Every row gives one point. The points of each table are mixes of a few directions, plus a little noise. Count the directions of each table, and those that both share. Where both have some left over, give the other angles between the two spaces (their principal angles), to ten degrees, smallest first.
In the rows, 128 means zero.

First (6 x 3):
[[118 128 130]
 [114 128 131]
 [179 128 116]
 [ 10 129 155]
 [175 128 117]
 [172 128 118]]
Second (7 x 3):
[[129  89 133]
 [126 105  71]
 [128 172 153]
 [130 101 154]
 [132  68 169]
 [128 146 142]
 [123 215  74]]
Directions: first 1, second 2, shared 0; angles 80

First, 6 rows:
[[114 158 131 123 123 140]
 [117 154 129 124 125 138]
 [112 164 130 123 123 142]
 [123 139 129 126 126 133]
 [119 145 129 125 125 134]
 [182   7 119 146 144  81]]
Second, 6 rows:
[[144  64 124 131 148 151]
 [128 156 121  88 123 122]
 [114 156 136 152 117 120]
 [117 178 135 154 105  82]
 [124 135 118  77 141 175]
 [139  78 132 169 134 118]]
Directions: first 1, second 3, shared 1

First, 9 rows:
[[134 187 119 122 215  96  64 134 123 103 137]
 [103 187 121 151 183  79  76 139 106 173 132]
 [102  96 134 154  58 132 171 128 118 195 120]
 [158 164 121  99 208 124  80 128 140  51 137]
 [107 132 128 147 113 113 132 132 115 175 125]
 [143 161 123 113 189 117  87 129 132  86 135]
 [109  73 137 147  33 150 193 124 125 183 118]
 [149  68 136 108  70 177 182 117 149  89 123]
 [145  84 134 112  85 164 168 120 144  97 124]]
Second, 11 rows:
[[ 78 153 104 114 198 120  72 116  81 144 108]
 [112 174 117 135 187  98  77 132 108 142 130]
 [124  29 123  81  61 216 194  95 127  78 102]
 [126 141 126 129 147 119 114 128 124 127 129]
 [123 105 118  98 139 161 128 112 118  92 115]
 [179 191 156 179 127  58 120 166 178 147 171]
 [132 146 140 163 101  95 138 146 140 174 141]
 [145 187 143 173 141  66 109 158 148 169 154]
 [ 92  87 134 154  46 136 179 124 111 207 115]
 [135 114 120  89 161 161 115 113 124  66 118]
 [159  80 132  93 100 179 164 115 152  58 125]]
Directions: first 2, second 3, shared 2

First, 11 rows:
[[156 158 129 103 114 127 132  89 140 131 120 134 125 144 111 175 133 137]
 [ 73 110 121 167 133 112 147 151 108 150 132 113 146 118 171  91 154 135]
 [170 135 152 108 139 144 114  48 176 143 125 120 133 146 105 188 104 131]
 [ 97 197 119 131  68  52 158 127  70 154 148  97 129 151 135 170 183 139]
 [142  98 159 135 149 132  90 124 148 124 148 103 123 124 107 115  82 103]
 [104  85 108 145 154 162 134 191 121 106 113 157 130  99 153  56 127 129]
 [111 144  63 115 111 153 176 205  87  93  87 201 118 110 153  85 180 157]
 [109  94 110 142 170 183 160  95 164 145  87 161 153 115 175 117 145 159]
 [138 117 178 141 143 110 101  50 167 164 152  71 142 145 116 174  94 115]
 [157 118 136 111 125 130  91 175 119  90 144 131 103 120  87 102  90 100]
 [151 151 135 107 102 104 107 151 108 109 149 118 108 135  89 136 114 109]]
Second, 11 rows:
[[ 84 109  95 151 137 144 161 172 108 128 106 155 140 109 174  79 163 146]
 [160 126 122 106 148 173 137  78 171 128  97 159 133 133 127 158 123 147]
 [ 90 116 107 150 130 128 148 171 103 128 121 138 134 114 161  86 154 135]
 [103 128 130 144 115  99 124 164  97 129 147 109 125 123 132 104 134 117]
 [120 121 116 131 136 143 142 131 131 128 114 144 133 123 143 119 139 139]
 [156 172 209 122  67   7  40 137  84 129 236  10  94 158  33 169  65  51]
 [146 136 142 119 123 120 113 112 135 128 138 115 123 136 109 148 113 120]
 [144 147 163 122 103  80  90 126 114 128 171  79 113 141  87 150 100  97]
 [129 119 111 125 144 161 147 115 146 127 100 158 136 123 146 126 139 147]
 [126 112  99 125 154 182 161 112 155 128  83 177 142 119 161 122 149 160]
 [150 123 116 112 149 173 143  88 165 128  94 162 136 129 135 148 130 149]]
Directions: first 4, second 2, shared 2

First, 10 rows:
[[116  27 139   7 175  55 106 158 163 159 157 189 128 110 138 172 185 134
  116 161 168 119 178 146 159  78 116 109 102 123 122  43]
 [130 154 130 161 113 150 132 110 126 118 119 112 134 140 128 120 115 129
  132 114 112 127 116 118 126 141 134 132 129 130 133 150]
 [134 147 116 143 124 137 138 144 106 128 125 118 116 117 118 112 113 120
  129 131 129 138 116 136 111 138 125 134 147 129 125 145]
 [137 155 110 140 132 137 152 164  98 118 118 113 115  98 110 104 103 117
  126 128 128 140 113 135  95 149 124 141 160 129 117 154]
 [123  64 134  80 139  92  77 111 142 178 166 165 114 152 145 158 168 131
  132 174 164 131 146 149 167  78 117 103 106 127 136  72]
 [134 130 112 119 136 122 135 159 103 137 134 126 107 107 115 116 118 118
  127 144 141 143 121 146 108 130 120 133 151 127 119 132]
 [116  95 154  93 137 109 123 104 175 118 121 150 158 142 144 158 157 143
  122 110 119 103 158 106 161 116 137 120  90 125 132  98]
 [122  81 134 106 127 106  80 101 140 170 159 153 115 159 146 151 162 132
  136 162 153 131 140 144 163  85 120 105 106 128 138  87]
 [127 195 139 217  89 182 140  75 135  92  98  89 153 161 134 112 101 136
  135  81  84 113 105  91 127 162 147 138 118 132 140 182]
 [141 233 111 214 106 189 198 155  90  66  77  68 136  94  98  75  56 117
  123  75  82 134  87 105  64 203 141 164 174 132 117 217]]
Second, 8 rows:
[[127 158 129 193  87 158  99  71 117 151 140 109 117 173 143 125 118 134
  143 137 124 134 104 123 141 121 129 119 117 133 141 147]
 [110  89 201  96 101 116 125 108 201  92 119 150 225 137 197 170 215 114
  129  70 104 165 176  93 189  99 135  59  69 119 141 108]
 [152 116 104 137 146 131  97 197  90 127 144 118 124 129 102  77 164  66
  149 151 143 193 115 186 127 125 124 112 182 127 143 142]
 [131 113 114 137 136 127  90  98 129 152 143 133 106 169 114 127 130 136
  138 153 137 104 121 139 146 117 131 140 122 133 141 113]
 [141 167 113 149 151 151 170 174 116  71  91 101 142 103  89  88 103 111
  124  89  98 122 117 125  94 181 143 161 165 128 125 170]
 [120 139 103 107 156 117 163 110 128 136 114 134  82 111  97 144  60 183
  105 137 130  45 125 106  94 151 130 190 123 132 107 115]
 [112  78 129  41 139  74 141 146 125 178 155 170  94  78 149 174 124 155
  107 172 174 123 152 133 118  88 102 116 112 123 100  73]
 [129 163 130 165 106 150 142 119 118 118 119 109 132 126 133 118 110 127
  129 114 116 138 113 118 115 142 130 128 134 129 126 156]]
Directions: first 3, second 5, shared 3

First, 11 rows:
[[162 143 141 122 132 113 119 153 142  75 181  96 108 101 125 159 145 121
  101 121 143 124  99 141  84  89 181 122  93 116  69 174]
 [119 160 130 131  61 153 119 114 173  20 153  98 112  98 112 156 173 172
  160 160 149 112 119 198  64 105 200 141  46 142 111 186]
 [104 139 121 134  84 152 128 103 147  93 112 129 131 122 120 127 144 158
  163 151 134 120 140 164 115 136 143 140  98 143 152 136]
 [120 107 122 129 159 121 135 126 103 198  97 154 142 152 137 105 102 111
  123 115 112 135 143  90 173 154  75 125 179 125 158  85]
 [137 152 136 127  93 134 120 131 157  47 166  99 110 101 118 157 158 149
  134 142 148 117 109 171  75  98 191 132  69 130  91 180]
 [116 102 120 130 166 121 137 125  96 214  89 161 147 158 139  99  95 106
  121 113 107 138 148  83 186 159  61 123 190 126 165  73]
 [176 139 147 118 153 101 119 166 133  86 191  89 105 101 128 161 138 106
   84 107 142 127  88 125  86  82 178 115 104 107  54 176]
 [154 104 134 123 194  97 134 153  92 202 129 139 133 143 143 117  95  85
   86  95 115 140 122  69 166 131  85 114 187 109 116  97]
 [ 49 134 102 144  43 189 135  59 153 112  49 163 152 147 117  98 144 191
  218 180 121 118 181 183 146 180 103 155 106 170 227  97]
 [130 102 125 126 177 112 135 135  93 214 103 153 143 155 141 104  93  96
  109 104 108 140 140  75 180 150  68 120 194 119 149  80]
 [141 123 131 125 149 116 129 138 119 144 135 126 126 129 132 129 121 113
  111 116 125 132 121 111 134 124 120 122 141 120 116 126]]
Second:
[[120 140 141 136  51 172 106 120 157  19 167 104 120  74 132 166 173 191
  138 118 176 128 134 179  71  99 239 146  38 120  88 192]
 [168 137 134 117 185  82 133 160 122 148 157 108 112 139 121 133 115  79
   94 127 112 122  93 106 119 106 108 106 152 120  95 133]
 [136 136 120 124 154 105 138 130 129 151 119 127 124 149 117 119 118 101
  129 148 108 118 113 125 133 133  88 120 152 138 141 114]
 [135 144 122 123 141 107 136 127 140 129 124 119 118 145 110 123 127 106
  136 159 108 116 110 140 119 125 100 122 135 143 139 126]
 [132 138 144 131  75 157 109 131 147  39 173 104 119  80 134 165 164 173
  126 111 170 132 127 162  78  98 225 139  55 116  80 186]
 [121  84 123 128 185 121 136 131  75 249  85 172 156 159 152  93  80 100
  103  86 110 151 157  53 207 165  55 121 211 112 161  57]
 [121  96 134 133 135 146 122 132  98 168 120 151 146 120 155 124 112 139
  108  78 144 149 158  88 164 141 132 133 149 106 125 107]
 [ 92 149 105 132  98 137 145  90 154 124  78 138 131 159 101 104 135 136
  189 195 100 107 135 172 128 156  77 136 127 169 197 107]]
Directions: first 2, second 3, shared 2

First (9 x 32):
[[110 148  89 156 118  89 114  98 178 169 139 149 163 101 155  81 135 140
  185  90 146 130 139 141  90 120 137  82 145 115 120 168]
 [122 165 123 120  79 138 117 128  64  89  57 102 180  80 158 119 140  34
  149 111 165 107 130  97 162  89 183 168 136  72  83  45]
 [120 131 151 162 203 157 179 181 154 119 117 140 163  98 109 110 129 114
  100 126 140 100 155 130 119 156  72 170 112  92  87 141]
 [143 117 125 100  96 120  99  97 124 140 157 130  79 172 123 157 124 168
  127 143 110 153 107 135 131 128 140  95 126 175 175 146]
 [144  83 153 113 166 141 140 142 144 134 177 135  63 183  89 167 114 197
   78 165  87 145 118 142 126 159  85 123 115 179 170 165]
 [159 218 143 128  90 181 105  92 157 144  84 164 161 124 123 137 165 106
  138 116 194 111 131 120 148 160 119 124  86 107 117 173]
 [112 135 112 149 138 113 137 131 143 134 121 132 158 101 141  99 128 115
  148 108 138 119 140 131 112 122 128 126 137 106 107 129]
 [123  78 153 119 169 137 161 180  84  89 130  99 108 132 111 147 108 115
   81 156  93 124 129 121 144 123 115 178 132 128 121  77]
 [118  75 103 102  91  73  99 103  99 134 168 103  76 161 142 140 106 163
  146 138  82 163 106 134 120  95 170  89 163 175 173 105]]
Second (10 x 32):
[[136 135 120 138 118 127 122 126 134 140 127 129 119 136 130 130 142 129
  136 132 134 124 125 130 125 125 125 127 122 130 128 137]
 [146 143 111 150 107 125 114 124 141 155 126 131 108 146 133 132 160 131
  147 137 142 118 121 133 122 122 121 126 114 132 127 148]
 [ 94 100 159  87 168 133 154 135 103  77 132 123 165  95 118 120  68 122
   93 111 102 146 141 118 138 139 142 131 154 121 129  91]
 [ 94 100 159  87 168 133 154 135 103  77 132 123 165  95 118 120  68 122
   93 111 102 146 142 118 138 139 142 131 154 121 130  91]
 [196 184  65 210  48 118  77 114 177 229 121 138  53 193 147 143 249 139
  199 163 180  92 101 148 108 106 100 121  76 143 125 203]
 [151 147 107 155 102 125 111 124 144 162 126 131 103 150 135 133 168 132
  151 140 145 116 119 134 121 121 119 126 111 133 127 153]
 [179 170  81 190  68 121  90 118 165 204 123 135  72 177 142 139 218 137
  181 154 167 101 108 143 113 111 107 123  89 139 126 184]
 [ 77  86 175  67 188 135 166 138  91  52 134 121 184  79 114 117  38 119
   75 102  89 155 148 113 143 144 149 133 167 117 130  72]
 [ 77  86 175  67 187 135 166 138  91  53 133 121 183  79 114 117  38 120
   75 102  89 155 148 113 143 144 149 133 167 117 130  72]
 [130 129 126 130 126 128 127 128 129 130 128 128 126 129 128 128 131 128
  130 128 129 127 127 128 127 128 127 128 127 128 128 130]]
Directions: first 4, second 1, shared 0; angles 50
